Every row gives one point. To make a cloud, some directions were put in groups of two or more. Within a group, all points are equally far from the middle, so they leave a hole (a ring in 2 directions, a hollow ball in 3). The other directions are filled evenly. Then the cloud was stretched, turned, moved and blurred a little. Count the holes, and give their numbers of directions, smallest first.
In the rows, 128 means zero.

Cloud, 15 rows:
[[115 158]
 [172 201]
 [124 120]
 [128  98]
 [ 72 146]
 [103 204]
 [106 141]
 [ 66 105]
 [ 99 147]
 [152  64]
 [161 190]
 [193 142]
 [172  78]
 [190  97]
 [136  43]]
Holes: 0

Cloud (30 x 4):
[[ 87  80 125  88]
 [106 113 203 118]
 [124 185  94  59]
 [103 220 172 107]
 [ 56 134  84 141]
 [166 123 192 108]
 [ 99 219 131 166]
 [ 85  97  99 166]
 [ 66 166 192 116]
 [119  91 105 175]
 [165 159 117  59]
 [ 85 136 190 163]
 [180 188 175 126]
 [ 63 164  72 123]
 [111  72 104 104]
 [ 69 185 184 104]
 [164 128 192 147]
 [170 141  70 118]
 [ 66 103 139  78]
 [158  97  84 141]
 [ 83 181  65 115]
 [135 115 163 187]
 [124 197  66 143]
 [ 61 160 104  69]
 [116 109 202 117]
 [179 192 168 136]
 [ 66 176  81 154]
 [125 186 105  55]
 [ 68 155 195 128]
 [133 119 187 170]]
Holes: 2 (2, 2)

Cloud (54 x 6):
[[121 116 169 148 208  62]
 [178  70 154 144 153  56]
 [ 94  75 180 141 152 183]
 [166  61 136 207 148  97]
 [152  82 125  88 157  42]
 [ 99  71 146 140 182  88]
 [147 158  90  92  76  55]
 [165 147 167 191  49 139]
 [149  69  64 122 101  80]
 [178  73 108 196 168  65]
 [ 69  76 106 127 123  90]
 [102 167  93 202 166 154]
 [ 71  56  55 186  83 138]
 [ 96 146  31 208 164  91]
 [138 132  72 130  97  73]
 [173 147  56 183 110 157]
 [ 92 172 150 173 177 119]
 [151  85 126 197 114  65]
 [194 115 108 170  92 130]
 [118 183  80 165  68 189]
 [202 151 167 164 118  97]
 [ 84 156 113 154 147  66]
 [124 168  87 197 175  71]
 [147 123  86  99  96  75]
 [175  76 164 116 133 127]
 [ 26 159  74 111 101 152]
 [130  99 102  88  40 165]
 [173  94  75 117 157  92]
 [125 179 114 126 148 112]
 [ 84 136 182  87  76 184]
 [118 170  46 179  66 142]
 [155 186 112 189 109  74]
 [132 181 139  59  98  83]
 [ 94 138 147 143 100  79]
 [140  93 108 162  70 128]
 [ 88 124 142 167  67 116]
 [120 189 151 159 103 146]
 [ 85 126  66 137  84 164]
 [169 159  98 168  55 114]
 [211 119 166 148  88 153]
 [110 115  73 166 104  99]
 [116 176  72 125 113  91]
 [174 135 138 185  36 105]
 [164 179  73 192  65 149]
 [112 147  36 101 191  63]
 [ 53 141  58 101 210  74]
 [186  93  43 116 169 158]
 [146 162 126 204  61  97]
 [163 141 129 177  60  75]
 [ 43 200 167 111 152 107]
 [ 94 116  51  96 108  93]
 [113  65 138 153 111 172]
 [ 85 137  69 108 117 173]
 [141  70 111 208 120 136]]
Holes: 0

Cloud (74 x 8):
[[150 145  66 174 119  94  27 160]
 [ 53 133 171  84 114 170  87 107]
 [138 168 158  90 117 174  76  89]
 [ 96 116  98  71 213 152  71 183]
 [ 77  76 102 116  71 147  89 204]
 [ 87 160 131 174  82  84 141 208]
 [111  84 175 134 182 115  82 228]
 [149  72 150 156 163 168  87  69]
 [ 63 159 110 128  88  60 131 151]
 [117 159 200 104 117 166 124 188]
 [118  53  87 101  88 164 123 196]
 [ 69 102 102  81 216 166  83 168]
 [189 157 119  78 128  99  74 121]
 [134 111 109 205 135  67  88  85]
 [164 167 130 170 167 156  75 221]
 [ 81 180 114 180 160 103 180 181]
 [166 128 144 144 165 166 150  78]
 [ 91 187  90 136 126 127  30 175]
 [ 86 114 106  70 196 153  99 205]
 [126 156 108  80 154 121  74  58]
 [146 166  87  68 171 128 147 167]
 [ 52 152 122 126  86 128  62 189]
 [177 149 124  82 173 100  40 133]
 [136  83 119 110 126 184 117  60]
 [ 74  87  70 132 138  62 171 133]
 [139 128  58 147  62 103 150 150]
 [182 195 151 162 119 111  75 125]
 [144 183 154  92 153 124 124  79]
 [ 74  72 193 143 205 143  67 155]
 [ 56 156 129 199 184 159  71 101]
 [108  62  96  78 142  56  79 135]
 [111 133 111 204 201 148  38 102]
 [108 151  49 138 180 139  63 208]
 [ 85 120 136  61 187  87  59 163]
 [123 136 111 211 197 147 101  80]
 [140  59 180 142  92 173 103 169]
 [ 91  85 212 153 114 144 120 106]
 [139 101 196 129  77 102  66 167]
 [149 110  50 192 137 161 120 202]
 [112 143 102  68 166 163 107 212]
 [173 129 123 113 223 114  53 158]
 [ 81 186 136  72 108 111 102 117]
 [ 52 105 120 198 176  91 166 141]
 [100 121 152  97 241 127  82 114]
 [ 50  53 101  96 185 139 132 176]
 [141 174 106  61 173 106 131 164]
 [150 127  27 165 158 126 120 198]
 [ 74  63  94  97 144  64  93 101]
 [ 70 107 136 182 150  56  43 167]
 [104 215  84 146 114 119 136 129]
 [111 173 204 117 127 136 156 133]
 [ 79 104 106 175  60 109 103 102]
 [114 117 137  87 235 139 110 177]
 [111  91 112 216 135  97 131  83]
 [181  66 126 110 150  81  93 195]
 [133 122 152 132 205 177 104  68]
 [139  62 122 102  82 193  97 137]
 [ 89 149 174  91 187 107 126  82]
 [134 106  40 130 112  58 146 146]
 [101 186  98 163 136 144  86 229]
 [ 90 136  98 106 131 219  66 138]
 [115 175  80 101 121 119  76  74]
 [125 184 195 120 145  72  79 161]
 [ 95  75 202 124 103 172 132 137]
 [ 86 188  99 166 146 115 169 200]
 [ 64 111  98 110 115 141 120 233]
 [ 87  65 174 127 205 106 139 128]
 [172  76 141 164 127 132 158 198]
 [129  97 108  83  67 105 160 170]
 [ 59 131  94 174 200 164  54 187]
 [105 145 193 178  85 123 131 196]
 [ 71 159  93 111 140 139  37 199]
 [ 88 180 175 182 147  85 160 133]
 [ 34 130 129 157 103  90  72 114]]
Holes: 3 (2, 2, 4)
